Every row gives one point. Each copy is the shape, with its points in the same order, stretched, turned, moved and blurred by noise. Some copies are also mirrored. Which?

Shape (6 x 2):
[[ 72  20]
 [-21  55]
 [-12  36]
 [-36 -51]
 [-22  -8]
 [-25  33]]
Copy 1:
[[ 34  73]
 [-52  33]
 [-31  28]
 [ -6 -55]
 [-18 -11]
 [-43  15]]
Copy 1 is: only turned
Copy 2 (6 x 2):
[[ 17  81]
 [ 64 -13]
 [ 43  -6]
 [-39 -23]
 [  1 -17]
 [ 41 -19]]
Copy 2 is: mirrored
Copy 3, 6 rows:
[[-42 -76]
 [-43  22]
 [-28  15]
 [ 53  27]
 [ 11  16]
 [-23  24]]
Copy 3 is: mirrored
Copy 4:
[[ 12 -82]
 [ 49  19]
 [ 35   9]
 [-53  29]
 [-13  17]
 [ 29  22]]
Copy 4 is: only turned

Shape:
[[  9 -61  31]
 [-25  17  59]
 [-21 -39 -42]
 [ 13  55 -33]
 [-15 -34  54]
 [  5 -21 -63]
 [ 13   3  59]
 [ 22  15   5]]
Copy 1:
[[  4 -49  28]
 [-79 -33  34]
 [  4 -11 -49]
 [-19  66 -25]
 [-32 -61  31]
 [ 14  33 -56]
 [-40 -29  54]
 [-15  33  19]]
Copy 1 is: only turned
Copy 2, 8 rows:
[[-61  -3 -30]
 [ -2  60 -47]
 [-33 -21  49]
 [ 56 -20   6]
 [-44  35 -42]
 [ -7 -47  47]
 [ -6  28 -64]
 [ 18 -13 -26]]
Copy 2 is: mirrored

Shape:
[[-74  -2 -14  -5]
 [-17 -12 -32 -10]
 [ 27  10 -32  16]
 [-32  60  23 -46]
 [ 18  22 -38  35]
 [ 77  62  12 -30]
 [ -6  10 -63 -12]
 [-28  -1  11 -40]]
Copy 1:
[[-55  54  19 -20]
 [-18  40 -28   9]
 [ 21  13 -16  33]
 [-85 -22  18  52]
 [ 27  24   3  31]
 [ -7 -73 -25 101]
 [ -8  57 -38  40]
 [-58   0 -20   9]]
Copy 1 is: mirrored
Copy 2 (8 x 4):
[[ 39  65 -35  12]
 [ -2   7 -16  19]
 [  9 -41  17  41]
 [ -9  71  41  11]
 [ 43 -44  11  63]
 [-33 -42 101  22]
 [-23 -11  -8  55]
 [-12  31  -4 -27]]
Copy 2 is: mirrored

Shape:
[[-16 -50 -46 -27  26 -29]
 [ 29  48  -2  -6  56  15]
 [ 17  36   2  76 -33   9]
 [  1  52 -20  48 -45  20]
 [-25  -8 -17  -9  33 -46]
 [  4  36 -22  54 -24  22]
 [  3 -39  12 -17  22 -30]
 [ 25  29 -25  97 -33  -8]
 [-32  -6  63   9  90  25]
 [  6  -6 -11  80  11  46]
 [ 19 -46   9   1   5  -3]
 [-38  14  53 -37  78  44]]
Copy 1 (12 x 6):
[[-55 -39  12 -45 -12 -61]
 [-16  30   0 -50  17  48]
 [ 63  -4 -22  12  12  31]
 [ 20  -7 -20  32 -11  41]
 [-32   6 -16 -39   0 -51]
 [ 18 -18 -22  15   6  34]
 [  4   7  44 -54   0 -42]
 [ 72 -30 -59   6   2  15]
 [-25  57  67 -55 101  -1]
 [ 17 -39   4  -3  58  31]
 [ 21 -15  53 -42   2 -20]
 [-64  68  88 -40  72  25]]
Copy 1 is: only turned
Copy 2:
[[-44  50   5 -23   8 -63]
 [ 40  39 -50  42  -7 -34]
 [ -5 -52 -34  28 -23  29]
 [-12 -28 -51  12 -39  38]
 [-32  52   0  13  30 -28]
 [ -9 -31 -54  14 -25  18]
 [ -4  35  32  -3  12 -40]
 [-39 -67 -35  41 -22  11]
 [ 82  21 -22  -3  79 -22]
 [ 18 -70 -56  -8   8 -15]
 [  4   2  25 -17  -9 -43]
 [ 94  57 -36 -19  53 -13]]
Copy 2 is: only turned
Copy 3:
[[ -41  -24   46   -3   65  -11]
 [  35   31  -54  -29   24  -53]
 [  46    7  -36   43  -54   38]
 [   6   10  -39   26  -67   11]
 [   3    3   50    3   50  -13]
 [  11    8  -48   27  -42   13]
 [  20  -29   37  -23   49    3]
 [  43    0  -38   70  -38   49]
 [  14   55   14  -85   44   -1]
 [  13   24  -47   -8    1   42]
 [  16  -42    7  -19   31   19]
 [ -13   48   -4 -113   40  -30]]
Copy 3 is: only turned

Shape:
[[-12  15 -43  28 -47 -39  63 -30]
 [ 31 -55  31 -67 -32  -7 -51  32]
 [-49 -48  11   4   3  46 -47 -67]
 [-56  16  41  31 -68 -31 -32  26]
 [ 22 -55 -17  47  47   3  -4  10]
 [ 14 -46  -1 -31  15  -8  29 -62]
 [-22 -24  49  20 -53 -43  19 -61]
 [ 37  21 -52  31  28 -40 -38 -12]
 [ -3  34  -3  33 -14  10  27  31]
 [-25 -52   5  -5  37 -14 -23   1]
 [-36  -9  36  -3   8  37  37  19]]
Copy 1, 11 rows:
[[  24   29    6   -9 -100   -7  -47  -27]
 [   3  -50  -11  -47   83   54    8   80]
 [ -39  -15  -84   69   33   76  -51  -10]
 [  39   73   14   20   28   21 -110   42]
 [  11   14  -42   24  -12  -16   19   41]
 [ -38  -89  -37    6  -22   20   -3  -11]
 [  24  -47   -5   48  -41   43  -98   22]
 [  33   20  -67  -43  -21  -31   -9  -12]
 [  34   63   44   11  -19  -10    7  -28]
 [ -25  -12  -54   27   29  -17  -34   42]
 [ -18   24   54   61   34   -6    1   -4]]
Copy 1 is: only turned
Copy 2 (11 x 8):
[[-18  -5  -6  28   0   2  14 -93]
 [-19  20   7 -28  32 -59  48  84]
 [  0  -7  45  -5 110 -39 -63  30]
 [-42   2 -28  54  -1 -53  -4  24]
 [ 21 -16  66   2  11  11   1  22]
 [ 16  17  32 -12  83  -9  16  -9]
 [-18  27  37  49  70 -45   6 -28]
 [ 38  19  12 -15 -32   5 -22 -30]
 [-48  -1 -23  10 -38  35   1 -27]
 [ 21   3  24  15  54 -20  18  63]
 [-53 -12 -12  12  42  26   8  26]]
Copy 2 is: only turned
Copy 3:
[[ 31  33  35  54  16  38  76   4]
 [-12   8 -42 -57 -82  10  -1 -23]
 [ -3  79  -7  35 -11 -52 -32 -50]
 [-16  69 -23   0  11  96   4 -17]
 [  3  36  -2  29 -43 -40 -29  50]
 [ 25  34  49  14 -41 -58  45 -20]
 [ 45  77  68  25 -17  27  38 -51]
 [ 56  37 -18  15  20 -28   1  44]
 [-34   9  -8  16  21  50  -6  30]
 [-20  67 -13  -9 -34 -40   2  23]
 [-77  22   1  -3  -9  15  -9  11]]
Copy 3 is: only turned

Shape, 13 rows:
[[ -4   1 -39 -21 -24 -57  19 -11  85]
 [ 68 -17  12  -2 -37 -15 -46  35 -25]
 [  3   3  14  59   2 -28  24 -11  30]
 [ 31  32  28  32  65 -58  42  -7  32]
 [-35   4  19  20  -6  -1  20  -9 -61]
 [ 62   2   5 -34  13  63 -41   2 -11]
 [ -8  28  19  46 -56 -11   5  35  -1]
 [-14  39  32 -37  -1  -1  -6   1  47]
 [ 51  16 -31 -12 -19   0  60  70  21]
 [ 49 -53  36 -24 -46  29 -25  11  63]
 [ 68  47 -28 -37 -37 -27  -8 -38 -18]
 [ -3  17 -34  28 -16 -19  19  18  81]
 [ 20  18  73  52   2  11  19  27  51]]
Copy 1 (13 x 9):
[[ -3 -34 -37  16   9  45  21 -51 -42]
 [ 57  48  40  -5  41  48  -2 -27  18]
 [ 15  13   2  16  24 -29  23 -24 -56]
 [ 23  65 -25   6   8 -31 -14  -5 -99]
 [  2  25 -14  -1 -18 -62  15   0  29]
 [ 57  19  38 -63   8  11 -42 -17   9]
 [ 33   7 -11 -14  53  -6  57  -7   9]
 [-10  10 -32 -66  47  14 -25 -28  -6]
 [107  -9 -38   2  25   5   1  23  -2]
 [ 39 -16  42 -33  92  51 -44 -76  14]
 [ 52  41 -40 -38 -15  25  11 -64 -18]
 [ 17 -36 -14   9  21  16  46  -7 -52]
 [ 37  29  13 -48  92 -23 -16 -16 -42]]
Copy 1 is: only turned
Copy 2:
[[ 52 -29  80  32  73 -30 -35 -41 -36]
 [-52  41  37  -6 -11  -8 -24  79 -31]
 [ 17   3  -7  16  -5 -60 -10  12 -22]
 [ 51  21 -42  83 -20 -28 -15  13 -45]
 [-60   3 -50  22 -33 -46  35 -25 -19]
 [-21  43  -2   6  -6  68   1  85  38]
 [-48  -8 -10 -34  39 -87  -4  -1 -55]
 [  9 -13  -7  12  69   2  32  23 -33]
 [ -8  48  -3  -6  54 -46 -37 -55 -33]
 [ -2  46  46 -59  55   4  42 106   8]
 [-51  14  29  98  -2  -4 -67  -6  30]
 [ 52 -23  49 -14  71 -44 -44 -23 -36]
 [  8  32 -56 -32  41 -52  41  77 -38]]
Copy 2 is: only turned
